Each row is a point. Before rounding, the points of a table are all equally far from one centre. They may lie mostly on one side of it. Write the centre, to within rounding.
In the rows, zero is written as 128.

Points:
[[ 59 127]
 [122 160]
 [ 67 148]
 [136 148]
 [ 78  89]]
Centre: [101 124]

Points, 10 rows:
[[129 144 111 177  98 127]
 [105 111 140 211 156 122]
 [108 132  74 179 158 158]
 [138 111 113 139 120 161]
 [117 145 125 221 183 136]
 [ 86 118 117 211 165 100]
 [144 155 115 212 142 126]
 [ 82 112 115 176 218 150]
 [144  94 117 182 164 142]
 [125 126  91 199 142 134]]
Centre: [114 158 132 132 175 109]

Points:
[[ 90 134 152  73 170 118 115  82  70]
 [ 49 122 136  84 158 127 130  98  92]
 [122 136 122  78 130 116 167 126  57]
 [ 65 174 184 118 153 111 162 102  79]
 [ 99 187 163  81 126 111 168  83 117]
 [ 70 148 174  75 162 115 138  90  88]
 [ 89 143 125 119 158 134 178  74  58]
 [ 92 137 128  99 168 156  89  66 100]
 [ 92 129 151  86 147 144 150  88  58]
 [131 126 147 111 168 154 173 174  75]
 [115 164 155  79 143 128 146 110  52]
 [ 82 123 188  90 181 107 177  96 141]
 [ 85 130 177  98 145 130 183 114  69]
 [110 196 132  89 136 140 180 104  97]
 [123 135 162  76 163  97 175  87  68]
 [ 67 145 148  99 163 153 150  59 114]]
Centre: [122 138 140 135 155 115 136 115 120]

Points, 17 rows:
[[ 57  87 121 106  62 134 152 131  89 119 109 127 181 161]
 [122  84  88 160  82 138 108 134  63 168 117 143 183 163]
 [ 98  78 101 119  92 126 166  77  83 119 119 159 196 146]
 [ 96  70  93 136  90 122 158 117  63 162 157 136 157 151]
 [113 106 108 108  58 123 169 100  67 134 172 137 178 194]
 [127  85 127 133 107 158 154 100  72 136 138 123 198 110]
 [105  71 115 139  77 115 164 109  67 156 149 138 190 163]
 [123  77 156 148  88 153 173 107  75 113 164 136 194 157]
 [112  85 148 143  29 140 149 139  72 144 145  86 154 186]
 [120  82 144 151  66 153 138  92  58 174 104 144 162 177]
 [140 125  91 133 100 187 143 113  56 169 119 142 175 156]
 [122 113 170 132  80 137 155  99  52 168 121 139 155 140]
 [154  93 139 183  92 152 151  89  55 144 144 143 190 187]
 [131  75 136 128  70 157 141 119  67 179  96  79 173 157]
 [117  91 116 124  79 125 146 104  29 138 111 140 204 171]
 [148 130 120 101  54 170 142  76  87 168 130 128 168 183]
 [114 117 106 135  74 118 160 123  47 154 154 132 162 121]]
Centre: [133 117 115 141 104 129 142 111  97 108 112 105 141 177]

Points:
[[ 93  89 149 139 104  89  83 100 125  43 179 112 134 112  38 122 106 112
  119 151]
 [ 87 102 106 169 119  77 102 116  77  92 193 123 126 123  49  83  92 121
  140 110]
 [112 123 131 180 164  80 120 116 120  54 191 126 130 119  69  79  97 135
  116 149]
 [127 123 120 199 151  54  92 124 117  51 170 136 134 144  45 127 125 133
  106 140]
 [107 114 122 176 123  93 157 111  88  41 166 105 130 137  62 108  97 141
   86 154]
 [130 128 152 158  73  75 105 129 137  63 181 130 116 107  50  91  84 122
  126 143]
 [ 67 114 124 164 136 115 114  99 113  41 179 133 133 142  16  96 134 107
  106 102]
 [107  64 172 136 141  80 145 115 114  70 183 112 154 108  74  97 118  86
   63 143]
 [121 117 104 177 124  98 118 122 134  45 200 129 130  84  41  98 114 109
   85 127]
 [ 92 101 155 161 134  77 105 115 160  39 165 113 132 150  66 145 117 126
  119 126]
 [133  84 133 169 130 106 121 124 121  54 162 150  86 102  24 113 126 107
  112 138]
 [125 117 161 186 113 110 117 135 112  48 180 161 132 133  52 112 108 126
   93 146]
 [119 105 135 160 140 104 124 133 137  55 203  88 140 110  37 108  98 118
  114 153]
 [ 73 157 108 153 125 107 102 140 109  56 192 149 131 115  32 109 111 111
  106 112]
 [116  78 106 173 110  72 122 128 110  61 178 135 119 112  65  85 110 109
  112 163]
 [ 62 108 100 132 139  86 112 135 111  72 181 147  98 121  47 116 126 119
  135 114]
 [ 95 104 139 165 109 136 117 114 118  58 208 122 115 142  58 102 117 137
   79 153]
 [113 106 152 153 143  90 144 145 145  39 187 118 106 136  68 129 128  91
   91 165]
 [109  86 141 159 121 112 107 140 116  48 191 127 139 126  43 126 121 109
  149 138]
 [114  94 158 182  92  51 133 133 122  98 188 127  98 114  46 102 114 106
   71 139]
 [145 102 130 160 159  89 162 119  99  50 189  88 112 137  45  90 121 111
  139 154]
 [120  90 150 169 120  79 138  68 119  91 205 116 173  98  80  83 120 103
   76 153]
 [ 97 100 178 171 141  79  92 126 108  85 203 122 114 132  75  88 123 149
  106 139]
 [ 97  80 113 167 116 107 121  97 113  43 183 144 151  93  62 108 138 112
  111 127]]
Centre: [136 136 131 127 122  93 117 104 113 105 154 111 132 140  69 107 144  99
  99 117]

Points (30 x 24):
[[126 107 143  86 173 145  91  91 152 110 177 129 135 156 162 150 179 163
   70  98 121  89  66  98]
 [127  82 129 101 195 157  99 120 171 101 158 152  90 156 142 172 199 177
   94 122  70 112 127  93]
 [148  72 147 121 188 145  79  86 175 114 195 137 123 155 152 149 187 168
   65  99  78  98 106 115]
 [172  76 201 127 149 137 103  76 149 124 196 158 134 135 123 155 200 182
  104  95  88  91 108 101]
 [114 103 166 155 185 116  91  96 148 161 174 155 134 153 130 167 169 161
   80 100  75 124 103 107]
 [110  80 151  97 169 159  92  74 178 133 160 174 123 130 151 175 209 172
  102 126  87 105 114  92]
 [157 106 179 128 172 160 106 106 178 115 128 165 154 191 123 156 183 168
   83 115 104  92  89 104]
 [154 102 174 149 187 155  84  80 174 107 181 166 149 168 159 126 179 150
   91 100 103 113 100 108]
 [132 109 168 141 178 131  91  64 142 139 158 158 105 157 136 163 177 172
   77 108  66  77 118  91]
 [152  79 155 142 186 134  97  97 185  96 174 191 132 184 117 171 187 151
   96 113  75 107 103  88]
 [141  99 154  93 169 170  85  87 151 115 189 157 132 146 169 187 212 184
   80 127  99 132 103 118]
 [147  91 123 102 146 163 116  82 155 117 173 171 129 131 173 171 234 169
   93 103  38 105 114 137]
 [114  94 149 132 155 170 103  62 148  96 181 143 119 148 185 173 183 178
  116 129 113 132 110  98]
 [143 116 139 105 205 144 116  64 147  83 183 176 137 132 151 174 171 136
   79 114  73  88  84 110]
 [150  95 161 113 193 146  88  67 150 140 168 182 133 149 142 165 167 160
  114  93  69  72  87 110]
 [134  79 128 128 193 145 106  85 168 104 156 151 129 160 166 191 168 181
   92 140  61  78 110  91]
 [137  90 129 135 191 155  99  98 112 123 178 157 148 174 144 175 150 177
   87 111  71 109 108  69]
 [ 74  84 147 127 169 160 134  60 152 112 152 165 127 168 163 144 196 157
   93 125  92 112 102 116]
 [152 110 138 110 181 147  76 103 130 122 147 181 120 157 125 128 206 174
   50  83  72 121 109 139]
 [117  84 146  81 196 129 116  73 107 118 157 161 138 133 115 169 201 178
   99 117  60 103 125 124]
 [140  97 151 140 171 173 102  73 188 154 175 175 125 119 105 153 194 165
  106 122  85 137 109 100]
 [166  88 133 125 179 182  77  70 140  94 154 155 144 179 139 145 177 185
   99  99  73  99 110  93]
 [131  90 152 110 191 152 133  68 147  98 194 148 165 186 146 120 173 166
   93 132  73 127 132  89]
 [133 116 139 117 189 132 118  91 140 102 186 182 113 142 180 150 185 141
   84  92  84  60 111 128]
 [156  70 115  96 190 118  84 108 167  99 131 174 145 125 123  94 203 155
   68 129  56  99 131 140]
 [114  82 132 129 186 146 138  79 138  87 157 156 131 151 149 144 194 146
   75  88  73  70  95 115]
 [157  91 148 135 173 180 111  96 137 125 169 170 138 167 124 192 174 175
   85  95  73  87 127 113]
 [125 106 185 145 176 112  94 112 155 138 178 169 113 117 160 150 189 182
  117  97  86  99 103  95]
 [169 120 145  99 183 168  68 109 160 134 142 162 128 150 145 170 181 134
   70 126  89  88  83  80]
 [141 115 157 120 173 156 131  49 142 147 181 143 139 177 154 152 202 177
  132 118  83  97 105 132]]
Centre: [146 103 135 117 127 133 107 112 135 108 166 161 130 142 131 130 165 153
 107 155  75 110  96 126]

Points (28 x 24):
[[132 136 123  99 165  87 119 137 155 119 167 126 173  58 131  28 107 167
   66 133 162 122 158 176]
 [160 109 124 123 141  92 138 125 107  65 177 121  88 115 138  64  96 138
   53 145 138 125 152 205]
 [147 128 120  66 154 123 132 158 114  91 160 135 138 116 108  87 138 134
   61 136 215  96 145 155]
 [124 132 127 105 144 101 138 120  90  70 186 116  98 132  94  58 109 161
   69 123 208 137 163 152]
 [ 79 157 155  94 146 116  92 145 105 106 141 150 133 108 115  40 105 165
   59 148 187 109 137 191]
 [164 101 129  82 104 134 129 141 141  69 182 131  97  73 152  55 141 162
   61 125 162 112 145 154]
 [152 134  94 108 165 111 106 183 121  94 165 119 134 118 144  73  96 146
   58 108 167  97 130 188]
 [153  99 130 104 113  96 106 130 117  84 196 155 134  88 121  74  89 165
   36 134 170 101 159 162]
 [137 153 122 120  86  48 121 126 104  83 166 160 123 107 148  74 112 151
   51 164 189  80 157 158]
 [146 106 171 102 122  80 112 166 120  73 144 121 135  81 137  35  97 199
   67 131 172  94 137 181]
 [148 121 177 120 112 109 149 154 117  88 155  83 142 105 121  52  94 170
   24 178 170 141 129 129]
 [139  98 115 104 147 112 134 147  76  65 172 143 127 103 103  60  93 159
   58 163 159 118 134 162]
 [130 130 119  98 129  77 136 186  93  54 186 167 104  89 141  29 115 124
  102 131 121 108 145 136]
 [ 81 107 166 120 116 112 148 145  81  68 171 129 114  84 141  44  99 167
   73 167 133 130  98 174]
 [125 141 126  98 112  62 117 130 123 112 215 164 129  93  98  26 146 145
   65 119 160 101 127 168]
 [113 179 149 122 132  96 159 158  88  70 169 112 135  91 147  29  80 155
   59 162 143  97 132 159]
 [112 177 141 113 133 100 104 161 100  94 171 151  99 112 138  51 111 151
   40 182 105 140 100 140]
 [102 116 131 122 121 122 138 181  95 115 165  95 120  88 120  64 119 175
   62 166 191 110 129 157]
 [103 134 117 158 132  78 140 104 151 111 149 143 132 116 119  42 130 177
   44 170 172 102 148 163]
 [131 129 141  66 169 115 162 154 110  80 168 160 136  82 144  71 121 163
   45  93 155 116 127 173]
 [130 159 129 144 124 124 121 133  60  72 170 127 144 121 117  63  96 153
   36 164 136 124 121 157]
 [110 118 111  62 138  77  90 160 125  82 167 125 161 122  89  40 142 153
   86 143 173 107 153 150]
 [122 139 131 108 155 113 131 131 109  41 206 108 128 124 131  46 110 140
   52 136 188 116 124 150]
 [115 142 137  96 137 121 130 152  97  92 162 113 164 126 112  33 122 145
   57 155 176 131 167 186]
 [126 141 143  32 148  78 132 141  99  94 180 113 165  88 113  47 119 170
   89 129 171 103 134 146]
 [147 139 138  86 158 120 136 151 166  79 168 102 153 105 111  40 151 164
   76 154 179 127 153 159]
 [129 130 158  86 141  59 117 167 152  97 178 141 129  66 173  44 131 157
   88 168 183 124 158 106]
 [130 148 195  94 133  96 141 117  82 128 159 123  78 127 166  74  56 144
   48 131 133 122 154 152]]
Centre: [121 137 151 116 119  86 123 128 131 100 130 123 126 101 127  82 113 122
  92 115 144 129 122 130]

Points:
[[ 85 174 183 118  71 192 190 148 104 171 174 189 103  74 111 111 124 107
  147 147 150 119 145  92]
 [ 88 186 165  95  66 163 188 136 114 151 175 146 109  63 149 107  79 106
  120 151 139 112 120  84]
 [ 98 169 170 119  96 140 197 133 150 151 202 140 136  61 139  90 116 154
  144 185 156  88 121  72]
 [112 143 151  95 102 198 163 143 127 147 190 142 101  94 113  86 106 143
  134 155 149 117 101  83]
 [ 72 165 156 140 115 161 200 146 129 103 188 119 129  92 121 116 111 158
  127 159  88  96 104  84]
 [119 122 158  83  81 155 198 143  99 165 189 128 127  58 115 129 126 139
  130 144 101 124 147  94]
 [103 145 182  71  65 183 176 138 112 148 179 177 122 105 120 129 116 165
  112 162 141 125 122  88]
 [113 140 166 106  69 170 194 148 114 150 168 183  91  93 149 146  95 163
  112 204 136  92 160  59]
 [ 85 181 170  96  86 210 212 168 122 140 162 172 130 100 111 121 133 137
  143 163 123 116 131  82]
 [ 90 161 141 104  67 190 200 133  94 168 177 183 105  66 150 113 101 152
  147 158 152  95 125  80]
 [108 132 160  69  76 139 201 141  89 175 188 165 134  46 122 130  93 108
  152 178 121  93 121 102]
 [106 168 167  92  54 155 188 137 115 156 168 116  91 110 117 115 152 152
  162 185 116 106 152  65]
 [ 83 176 166 109  63 182 130 107 130 209 133 187 113  66 134 128  81 118
  156 183 147  98 135 104]
 [117 172 184  85  66 147 194 121 129 140 198 167 108  68 130 128  99 175
  153 180 149  89 127  94]
 [114 153 173 115  67 176 185 167 111 133 180 125 152  89 158  77 153 153
  182 148 166  88 101  98]
 [ 84 159 190 118  74 182 181 123 117 130 190 167 118  84 106 145 136 121
  141 148 167 111 138  86]
 [ 54 144 151 109  56 174 188 136  91 117 177 153 104  90 141 120  86 160
  102 164 136 117 148 136]
 [ 93 170 177 120  58 147 167 131 119 145 200 135 120 102 148 115 131 184
   85 178 115  69 116 100]
 [106 166 183 100  65 186 175 150 115 143 215 157 111  79 143  83  96 129
  160 166 154 105 102 120]
 [117 141 177 143  75 143 180 122 123 165 151 172 148 103 125 100 121 180
  123 173 154 139  93  61]
 [ 62 136 163 117  82 152 188 182  99 141 147 182 108  96 130  84 132 159
  159 166 162  77 123  55]
 [120 183 181 123  72 152 211 172  82 155 131  99 102 111 138 125 126 163
  171 149 160 110 126 108]
 [ 55 193 159  54  56 149 177 141 132 131 156 159 124  99 125 111 126 132
  173 157 116  97 130  79]
 [117 177 210 114  78 196 194 132  96 147 189 138 136  95 119 133 115 132
  157 173 121 129 149 108]
 [ 84 137 164 125  67 171 200 129 101 171 167 172 127  78 121 153 144 147
  153 174 173  91 123  72]
 [ 89 164 157 109  97 163 174 137  99 152 193 196 112  76  79 113  97 160
  119 164 142 105 152  92]
 [120 137 191 113  81 201 162 122 148 160 203 179 105  67 111  92 110 138
  158 172 138  85 106 115]
 [ 84 166 171 112  97 195 200 155 120 160 154 152  94  74 105 140 124 124
  142 120 161  68 134  99]
 [108 116 163  95  48 178 209 112 125 127 160 127 141  95 118 111 142 174
  150 145 153 118 140 114]
 [108 149 173 106  99 175 213 115 108 154 190 176 139  86  97 111  97 129
  162 161 134 131 109  88]]
Centre: [122 145 142 137  91 130 159 149 131 143 137 172 132 120 148 120 117 124
 155 161 117  86 142 139]

Points, 30 rows:
[[143 133 168 138  95 194 130 108 132 109 109  66  98 173  99 170 127 117
  164  55 146  47 132 118]
 [173 168 163 149  65 131  93 124  85 139 108  87 111 191  91 145  96  77
  172  75 142  92 101 100]
 [165 101 165 174  86 163  99 124  95 143  84  78 106 178  48 153 132  96
  188  73 118  82 138 152]
 [135 178 134 165  92 162 143 121 118 146  69 109  98 163 101 147 114 104
  171  86 162  44 131 131]
 [127 161 156 169 103 155 144  92 113  91 104 100 137 219  94 168 143 116
  184  95 139  57 115 128]
 [152 126 176 162  85 170 125 118 151 124  73  80 133 175 139 169  90 112
  163  98 133  69 101 154]
 [149 113 177 163  60 170 131  68  90 118 113  88 111 188 128 134  99  65
  195  74 161  85 129 114]
 [162 123 142 113  71 170 148 119  95  91  90  99 110 188  73 152 143  82
  189  61 149 125 137 166]
 [157 135 156 174  63 130 127  68 103  99 110 113  87 213 119 147 106  90
  194  78 161 111  93 149]
 [147 103 134 153  72 166 107 100 112 125  96  83  71 170 124 202 101 115
  179  54 142  72 123 122]
 [152 126 167 161  67 125  91 113  97 147  53  97  95 209  95 141 135  75
  171  66 147  68 138 130]
 [154 131 177 152  89 150 118 121 111 100  56  62 137 182  90 182 114 118
  191  91 104 120 126 145]
 [115 134 178 150  94 195 100  90  88 114 128  60  95 158 116 148 126  68
  178  62 118  83 124 154]
 [146 124 144 144  55 144  92 124 105 118  80  83  76 211 124 120 112  67
  142  85 137  71  99  97]
 [194 146 158 175  64 172 117 112  89 160  91  98 127 170 104 155 130  98
  178 105 123  89 112 139]
 [119 120 181 140  76 160 110 105  70 141  96 119  99 160  86 125  92  97
  140  58 111  91 127 132]
 [151 111 153 147  45 150 154 100  96 143 116 105 108 183 124 178 111  96
  155  81 123  73  86 137]
 [173 140 157 166  75 158 116 130 129 135 102  74  97 173  82 153 124  59
  172  45 144  66 105 153]
 [156  89 140 175 128 160 133 108 120 121 106  81  95 229  91 159 124 134
  178  50 111  74 152 124]
 [140 111 164 140  86 152 140 100 116 104  93  95 119 167 117 142 110  96
  146  70 140  72 116 210]
 [170 115 133 177  73 150 117  93  89 108 100  72 108 170 140 180 119 101
  132  88 100  80 116 143]
 [153 132 170 165 107 173 111  69 179 100  77 115 132 170 127 155 100  88
  178  87 151  80 110 150]
 [161 158 153 127  55 128  85  89 135 104  89  67 119 187 123 173 156 104
  145  76 155 106 118 128]
 [133 114 178 131  67 127  95 115 108 141  64  71 102 180 122 155 100  71
  170 122 131  64 120 166]
 [153 149 158 188  85 164 124 130  98 125  97  54 153 146  85 177 111 113
  193  91 139 108 139 139]
 [166 134 191 139  74 138 127 120 141  98  96  90  88 182  96 188 112 115
  177  85 172  67 144 142]
 [151 146 130 149  95 128 122  96 141 101 123  79  89 228  50 134 117  78
  159  91 163 102 118 116]
 [133 109 161 133  59 125 103  91 145 122  61  62 119 173 129 182 128  88
  170  74 144 103 164 160]
 [154 126 150 139  79 144 134  72 134 120  91  61  94 183  90 160 125 115
  162  58 122  51 115 137]
 [159 140 167 196  59 138 111 113 149 126 113  98  99 219  84 147 159 120
  147  90 133 104 150 123]]
Centre: [134 105 145 145 123 121 120 128 127 120 116 107 105 151 125 131 147  94
 186  97 135 111 122 115]
